Rows are points. A path goes straight from each point to the next, and from the last back to the first. The post is the endless flat space through its rows: a point in 2 columns, a line in 3, a plane in 4, and so on, so that a path can go around it. How many times does the path go around the post? Going back the other way cancels.

Post (1 x 2):
11 22
Path (24 x 2):
-20 56
-9 25
-14 -30
42 -21
72 6
24 61
-14 73
-31 4
-15 -36
47 0
42 29
27 90
15 59
-12 39
-30 -4
32 -18
71 -1
28 56
3 74
32 60
78 13
66 20
35 84
-35 52
Times around: 3

Post (8 x 9):
-1 -28 -33 -32 64 -28 -11 13 -12
5 -36 44 14 -12 -30 1 2 38
43 -14 -82 -2 47 -42 55 25 -34
13 29 -29 -23 54 -47 11 114 -3
-9 25 11 53 -14 -31 19 -23 14
89 12 68 -7 -30 10 -20 -46 -33
39 -23 8 5 48 -1 3 -46 31
35 -2 19 70 6 20 2 -31 -35
Path (25 x 9):
72 60 -20 -5 51 26 17 -31 -84
3 63 -7 6 79 -23 -13 51 -4
122 -21 -1 -2 62 -18 20 -4 -17
31 -6 58 -23 19 -8 -12 -86 3
-11 8 -42 -90 -37 -79 16 67 -66
37 93 8 55 -16 31 -2 -4 32
-3 64 -13 17 28 -39 -18 15 11
37 -31 -9 -45 2 -8 -62 59 17
61 -36 52 63 -123 4 26 -37 -24
11 39 -73 -52 37 -55 -31 6 35
24 -7 -82 4 145 -46 16 -26 47
57 45 71 16 2 -15 43 -2 -16
23 29 -7 -41 40 -20 42 39 -25
15 -2 42 -17 15 -72 5 -34 16
90 -16 -37 -29 44 -26 7 1 -8
-9 -25 0 -57 -61 -38 -33 -19 40
64 -10 8 -32 14 -8 26 2 -3
17 21 -22 40 74 -25 67 46 -22
19 -65 36 -81 3 -22 8 23 -48
30 -23 -72 -43 -33 -32 30 -44 33
12 -10 34 111 -75 -27 25 35 46
51 11 33 -89 52 -101 28 -100 89
-58 3 43 97 -9 -60 2 21 44
54 -5 -15 -7 67 5 -4 -53 78
-25 -31 -63 -49 25 1 -24 -77 2
Times around: 0
